Each point is reached from the start by the listed moves, each made once or not at all, plus a little noise. Say if it took an odd or an even number of moves. Then give how often each move was made.

Moves:
(1): [ 27 -35]
(2): [41 29]
Start: [-7 -3]
Points:
[60 -5] -> even (1, 1)
[-7 -3] -> even (0, 0)
[33 27] -> odd (0, 1)

Moves:
(1): [ 40 -20 -23 -10 -20 -10  -3]
(2): [18 42 -1 -5  2  4  5]
(3): [ 11  -3  60  18 -22 -25  11]
(4): [  0   1 -11  29   3   3  36]
Start: [ -6  -4   1 -15  -4 -12 -17]
Points:
[ 56  17 -25 -31 -22 -16 -19] -> even (1, 1, 0, 0)
[  3  -7  50  32 -22 -31  32] -> even (0, 0, 1, 1)

Moves:
(1): [17 11 -9 -1 -6 -7  0  1 -9]
(2): [  5  16  -3   2  24  -6  12 -15  10]
(3): [  0  -4  28   4  -4 -13  -7 -28 -10]
(4): [ 22  -3 -22  28  11   3  -8  -8   3]
(5): [ 13 -12   0 -11  20   7   4   4  10]
(6): [  0  13   2 -13   5  11 -10   5  -1]
(7): [  0  14   8  16  -2   2  21  -3 -28]
(8): [ -2  -3   3  18  -6 -12   9  35   8]
Start: [ -5   1   5  -7 -18 -14   9  -5  -6]
Points:
[ 36  30   8  60   1 -48  38 -23 -31] -> even (1, 1, 1, 1, 0, 0, 1, 1)
[ -6  -7  37  15 -29 -40  11   2  -9] -> even (0, 0, 1, 0, 0, 0, 0, 1)
[ 28  33  33   8  12 -32  40  -5 -27] -> odd (1, 1, 1, 0, 1, 1, 1, 1)

Moves:
(1): [ 15   3   4  -9  -2 -13 -18   1  18 -20   8   3]
(2): [-11  12   5  -1  -1 -14   3  14   0   2   1   6]
(3): [ -2  -2  26  -7  -4  -2 -10  -1  -4  -3  -2 -32]
(4): [-1 -3 -2 25  4  0  1  2 12 13  1 -9]
(5): [ -9   9   8  -3  19   5  -5 -12   0   6 -14   5]
(6): [  9   9  -2   1 -12  16   3   4   9   4  -2  -1]
(7): [ -8  -8  10   7   1   6  14   2   7 -15 -10  -1]
(8): [  1 -10   6  -3  21  10   4  15   3  -8  15  -4]
(9): [-20 -11   0  -1  -8   5  -4   2   9  -2   2   3]
(10): [  7 -19   7 -12 -16 -10  10  -3  14  16  -2   8]
(11): [  0   7  23   7 -15  -1   2 -28   0  -5  16  -2]
Start: [ -9  -8 -12   3  -3  11  -4   3  -8 -18  -4  -7]
Points:
[-14   0  35  -7  -8  16  14  -7  17  -1   9   5] -> even (0, 1, 0, 0, 1, 1, 0, 1, 0, 1, 1)
[-26 -16  37 -11  -7  17 -13  43  36 -60  10 -33] -> odd (1, 1, 1, 0, 0, 1, 1, 1, 1, 0, 0)
[  1 -14  32 -26  -5 -11 -27 -12  22 -20 -14 -25] -> even (1, 0, 1, 0, 1, 0, 0, 0, 0, 1, 0)

Moves:
(1): [10  1  0 -8  3  5 -5  2  3 -3 -4 -3 -5 -8  1]
(2): [  9  21  16 -12  -1   5  -4   3  -1  -3   4  -6  -2   7  -4]
(3): [ 11 -12  13   6  -3 -11  -4  16 -16  -4 -10   0   2 -17   2]
(4): [ 15   2  -4  16   2  -2   6  11   5  11  -4  -3  -5   2 -15]
(5): [ 2  4  3  1 18  5 -2  4 -4  5  1  9 -3  3  6]
(6): [-4  4  5 -2 -9  3  2  7 -2 -5  6  8 -7 -8 11]
(7): [  7  -5   6  -6  -2  -5  16   4   6  -2 -10  -1  -1  -5  -4]
(8): [  1   1  -4 -12  -2  -7   2  10   0  -5  -2  -2  -5   2  -2]
(9): [ -8  -7  10  -5   4   3 -10  10  21  -9   0  -8  -2  -7   1]
(10): [  0  -3  -2   0  -2  -5   0   0   7  28 -13   1   0   4  -2]
(11): [ 6 -8 -6 -1  6  3  3  4 -2  7 16  2  6 -1 -3]
(12): [  6   0   2   6  -4 -17  -2 -10   7  -8   2  10   9  -4  16]
(13): [  7  -9  -5   9   6  12  -9  10 -12   1  -8  14  21   1   6]
(14): [  9 -16   5  -2   7  18  -5  12  -4  -1   8  -1 -15  14   9]
Start: [-8 -4  5  7  0 -7 -2 -6  5 -5  0 13  6 -8  6]
Points:
[ 35   1  49 -14  10 -17  -2  60  28  10 -32   8 -22 -36   1] -> even (1, 1, 1, 1, 1, 1, 1, 1, 1, 1, 0, 0, 0, 0)
[ 19 -34  18   9   6   7   6  43  36  24   1  10 -21 -10   1] -> odd (0, 0, 0, 1, 0, 1, 1, 0, 1, 1, 1, 0, 0, 1)
[ 32 -12  36  -3  21  13 -26  51 -32 -11  -7  26   3   3  24] -> even (0, 1, 1, 0, 1, 0, 0, 1, 0, 0, 0, 0, 1, 1)
